Every row gives one point. Each table stands for the endless flat space through its points: a line for two points, a plane for three, and so on. Write the one point that lies in both, or say that there is none.

First, 2 rows:
[[-0.25  0.31  0.07]
 [-0.31  0.38  0.07]]
Second:
[[-0.19  0.15  0.03]
 [-0.07  0.19  0.11]]
They share: [-0.13  0.17  0.07]

First, 3 rows:
[[-0.05  0.36  0.08  0.05 -0.11  0.13]
 [ 0.08  0.43  0.17 -0.03 -0.12  0.21]
 [-0.13  0.29  0.00  0.11 -0.04  0.05]]
Second:
[[-0.39  0.19 -0.19  0.13 -0.04 -0.23]
 [-0.42  0.18 -0.23  0.14 -0.07 -0.30]
 [-0.38  0.22 -0.03 -0.08  0.21  0.00]]
They share: [-0.26  0.22 -0.09  0.19 -0.03 -0.03]

First (3 x 9):
[[ 0.16  0.06  0.07  0.17 -0.28  0.32  0.03 -0.37 -0.18]
 [ 0.15 -0.02  0.07  0.14 -0.22  0.33  0.13 -0.39 -0.20]
 [ 0.22  0.06  0.31  0.19 -0.40  0.26  0.15 -0.13  0.10]]
Second (4 x 9):
[[ 0.11 -0.03  0.43  0.08 -0.44  0.36  0.35 -0.37 -0.16]
 [ 0.21 -0.11  0.27  0.16 -0.32  0.32  0.21 -0.23 -0.06]
 [ 0.00  0.11  0.45  0.05 -0.34  0.26  0.63 -0.36 -0.05]
 [ 0.18  0.10  0.11  0.05 -0.14  0.21  0.35 -0.17  0.25]]
They share: [ 0.19 -0.06  0.25  0.14 -0.28  0.29  0.27 -0.22  0.00]

First:
[[-0.07 -0.05 -0.19 -0.08  0.34  0.17  0.02  0.49  0.23  0.45  0.24 -0.28]
 [ 0.05  0.25 -0.25  0.12  0.10 -0.17  0.02  0.35  0.15  0.13 -0.02  0.00]
 [-0.03  0.20 -0.44  0.08  0.00 -0.14  0.14  0.40  0.03  0.19 -0.15 -0.12]
 [ 0.11  0.34 -0.42  0.14  0.10 -0.24  0.10  0.14  0.03  0.01 -0.13  0.10]]
Second:
[[ 0.12  0.16 -0.22  0.02  0.22  0.06  0.04  0.29  0.24  0.31  0.19  0.03]
 [-0.20 -0.04 -0.02  0.18  0.26 -0.22  0.00  0.37  0.16  0.03 -0.13 -0.01]]
They share: no point

First (2 x 14):
[[-0.41  0.26  0.31 -0.08  0.12 -0.17 -0.21 -0.03  0.04 -0.04 -0.41 -0.11
  -0.15  0.15]
 [-0.35  0.19  0.25 -0.01  0.09 -0.13 -0.16 -0.01  0.00 -0.08 -0.34 -0.03
  -0.19  0.20]]
Second, 5 rows:
[[-0.13  0.41  0.28 -0.27  0.20 -0.36 -0.25 -0.14  0.23 -0.18 -0.19  0.02
  -0.27  0.29]
 [-0.41  0.09 -0.02  0.33 -0.10  0.03  0.00  0.20 -0.19 -0.15 -0.38  0.10
  -0.25  0.31]
 [-0.34 -0.16 -0.04  0.72 -0.01  0.20  0.20 -0.04 -0.36 -0.13 -0.50  0.18
  -0.27  0.07]
 [-0.13  0.42  0.31 -0.38  0.21 -0.37 -0.30 -0.04  0.27 -0.12 -0.19 -0.01
  -0.24  0.42]
 [-0.15  0.23  0.12 -0.29  0.18 -0.12 -0.31  0.06  0.17 -0.08 -0.41  0.02
  -0.11  0.41]]
They share: no point

First:
[[ 0.09 -0.23  0.20 -0.18 -0.09  0.09  0.20 -0.39  0.23 -0.06 -0.35 -0.27
   0.24  0.17  0.01 -0.08 -0.02  0.10  0.21  0.08]
 [-0.09 -0.21  0.15 -0.31 -0.06 -0.03  0.28 -0.63  0.33  0.07 -0.50 -0.32
   0.25  0.12 -0.13  0.04 -0.11  0.28  0.21 -0.01]
 [-0.06 -0.08  0.11 -0.30  0.00 -0.15  0.35 -0.63  0.35  0.03 -0.50 -0.33
   0.18  0.02 -0.23  0.10 -0.08  0.28  0.27 -0.16]]
Second (2 x 20):
[[ 0.39  0.04  0.11 -0.16 -0.05 -0.14  0.08  0.01  0.13 -0.22 -0.13 -0.22
   0.11  0.26 -0.11 -0.04  0.27  0.11  0.51 -0.09]
 [ 0.03 -0.14  0.23 -0.10  0.01  0.04  0.38 -0.41  0.31 -0.28 -0.25 -0.34
   0.23 -0.22  0.13 -0.04 -0.03 -0.07  0.03 -0.03]]
They share: no point

First:
[[ 0.16  0.00  0.02 -0.05  0.23  0.07  0.17  0.02 -0.28 -0.10  0.08 -0.07
   0.11  0.13  0.26 -0.03 -0.36 -0.21  0.03 -0.18 -0.05  0.21 -0.12 -0.14]
 [ 0.21 -0.05  0.10 -0.02  0.14 -0.10  0.26 -0.02 -0.19 -0.07  0.30  0.04
   0.29  0.06  0.24 -0.01 -0.22 -0.09 -0.09 -0.07  0.05  0.17 -0.04 -0.27]
 [ 0.39 -0.17  0.22  0.13  0.05 -0.25  0.29 -0.05  0.02  0.02  0.51  0.25
   0.53  0.00  0.30  0.11 -0.04  0.03 -0.18 -0.01  0.11  0.05  0.02 -0.36]]
Second (3 x 24):
[[ 0.27 -0.26  0.14  0.10  0.22 -0.14 -0.04 -0.07 -0.22 -0.34  0.16  0.07
   0.47  0.03  0.40  0.00 -0.17 -0.11  0.20 -0.24 -0.19  0.10  0.04  0.04]
 [ 0.33 -0.15  0.25 -0.03  0.13  0.12  0.10 -0.13 -0.32 -0.04  0.05  0.02
   0.46 -0.02  0.22 -0.05 -0.32 -0.17 -0.09 -0.29 -0.05  0.09  0.08 -0.12]
 [ 0.23  0.18 -0.08  0.26  0.28 -0.24  0.38  0.19  0.14 -0.10  0.38  0.03
  -0.11  0.21  0.30  0.40 -0.29 -0.07  0.10  0.16  0.01  0.18 -0.28 -0.44]]
They share: no point
